Rows are points. The ring and each string are closed loops that go straight from each point to the next, and from the last back to the first. Before rounding, they use only three directions, however many columns there are. Count how often each string passes through the ring. Passing back the other way cancels.

Ring (10 x 4)
[[ 46  35   8 -24]
 [ 14  60  -2 -30]
 [-26  60 -10 -17]
 [-53  30 -21  11]
 [-52   7 -27  27]
 [-24 -35 -28  45]
 [  3 -54 -19  50]
 [ 40 -64   3  44]
 [ 66 -40  21  20]
 [ 67 -11  20   0]]
String (23 x 4)
[[-22  20 -61   7]
 [-13   7 -36  13]
 [-11 -18  12  31]
 [-45 -26  -3  48]
 [-63 -24 -19  52]
 [-77  -4 -57  41]
 [-43  15 -58  17]
 [-12  13 -33   9]
 [-12  -5   3  23]
 [ -3   2  -6  14]
 [-33  39 -50  -2]
 [-57  51 -45  -2]
 [-89  54 -14   8]
 [-66  35   4  14]
 [-30   9  14  19]
 [-10  13 -10   9]
 [-18  34 -35  -3]
 [-53  53 -45  -5]
 [-92  57 -42   6]
 [-90  22  -7  30]
 [-73   1   4  39]
 [-80   6 -25  37]
 [-76  18 -67  26]]
Times through: 0
String (19 x 4)
[[ 23 -98   6  73]
 [ 33 -74 -26  53]
 [ 27 -30 -38  25]
 [ 16 -16 -21  19]
 [  8 -42  16  41]
 [  5 -79   8  67]
 [ -1 -67 -35  59]
 [ -1 -19 -60  26]
 [ -3 -17 -15  27]
 [-17 -36   8  45]
 [-18 -30   2  41]
 [ -4   2 -37  13]
 [-14 -20  -7  33]
 [-30 -45   4  56]
 [-36 -55 -32  63]
 [-13 -33 -65  39]
 [  4 -21 -60  25]
 [  9 -20 -23  24]
 [  8 -57  15  52]]
Times through: 3

Ring (9 x 11)
[[ 52 -16 -25 -40  49 -50 -19  24   8  39  -3]
 [ 58  18  15 -16  28 -67  12  24  19  42 -14]
 [ 38  44  47  12  -1 -57  40  15  22  31 -19]
 [ -2  42  62  33 -28 -19  45  -8  11  24  -9]
 [-36  15  48  32 -35  22  27 -28  -7  22   8]
 [-58 -18   9  15 -22  54  -1 -33 -20  10  20]
 [-55 -42 -43 -13  10  59 -27 -14 -21  -9  18]
 [-24 -48 -70 -37  41  33 -41   8 -13  -9  11]
 [ 17 -42 -62 -48  55  -8 -40  20  -4  13   5]]
String (21 x 11)
[[  75    9   34  -17   23  -80    7   10   14   77   -4]
 [  43    4   27   -9   13  -48    6    1    6   58    1]
 [  22   15   11   -4   14  -32   14   14   12   20  -10]
 [  21   25    7   -3   16  -35   21   24   17    6  -18]
 [  14   10    3   -6   15  -23   10   14    9   14   -8]
 [  36   36   -4  -10   30  -52   26   44   28   -7  -30]
 [  68   21   -9  -29   47  -77   10   46   27   22  -25]
 [  99  -35  -15  -58   63  -87  -37   16    5   95    8]
 [  63  -47  -29  -54   55  -49  -44    7   -5   74   15]
 [  15  -22  -19  -24   28  -13  -18    4   -3   30    6]
 [   2  -10  -29  -20   29   -5   -9   17    3    0   -4]
 [   4  -25  -25  -24   27   -2  -20    3   -5   21    7]
 [  13  -79  -63  -57   53    8  -67   -8  -24   50   30]
 [   4  -76  -98  -68   71   15  -70   15  -17   11   18]
 [  11  -79 -105  -74   78   10  -74   19  -16   12   17]
 [  30  -85  -90  -77   77   -6  -78   10  -18   43   24]
 [  30  -38  -76  -58   70  -21  -41   36    3    4   -3]
 [  23   -4  -48  -34   50  -26  -10   40   14  -11  -16]
 [  23    3  -26  -24   37  -29   -1   31   13    1  -14]
 [  53   22  -25  -29   50  -64   10   53   28   -1  -29]
 [  92   17   14  -30   44  -99    7   34   25   61  -17]]
Times through: 1
String (19 x 11)
[[   4  -76  -75  -58   56   16  -66   -1  -22   32   26]
 [  13  -38  -19  -28   26   -6  -29   -8  -11   46   17]
 [   8   -4  -27  -20   30  -12   -5   22    7   -1   -8]
 [  17   -1  -22  -20   31  -22   -2   23    9    5  -10]
 [  62   15  -21  -33   52  -69    4   48   25   14  -24]
 [ 102   26   22  -28   44 -111   14   38   30   63  -22]
 [  87   24   57   -8   15  -96   20    8   19   89   -7]
 [  30    5   34   -1    2  -36    9   -7    3   56    3]
 [   4   29   14    7    4  -20   27   17   15   -2  -17]
 [  -2   55   40   27  -14  -23   52   18   22  -10  -26]
 [ -21   68   82   55  -48  -10   71   -7   17    4  -18]
 [ -30   15   82   44  -54   16   32  -49  -12   55   18]
 [ -25  -17   42   17  -28   22    1  -45  -20   57   26]
 [ -49  -40   43   20  -40   53  -14  -70  -37   69   45]
 [ -30  -30    7    1   -9   31  -14  -32  -20   37   24]
 [ -39   -2  -25   -1    8   31    3    8   -1  -27   -4]
 [ -65  -22  -60  -11   17   62  -14    9   -9  -52    0]
 [ -59  -34  -86  -27   36   60  -28   20   -9  -59   -1]
 [ -41  -58 -111  -51   59   52  -53   24  -13  -45    6]]
Times through: 3
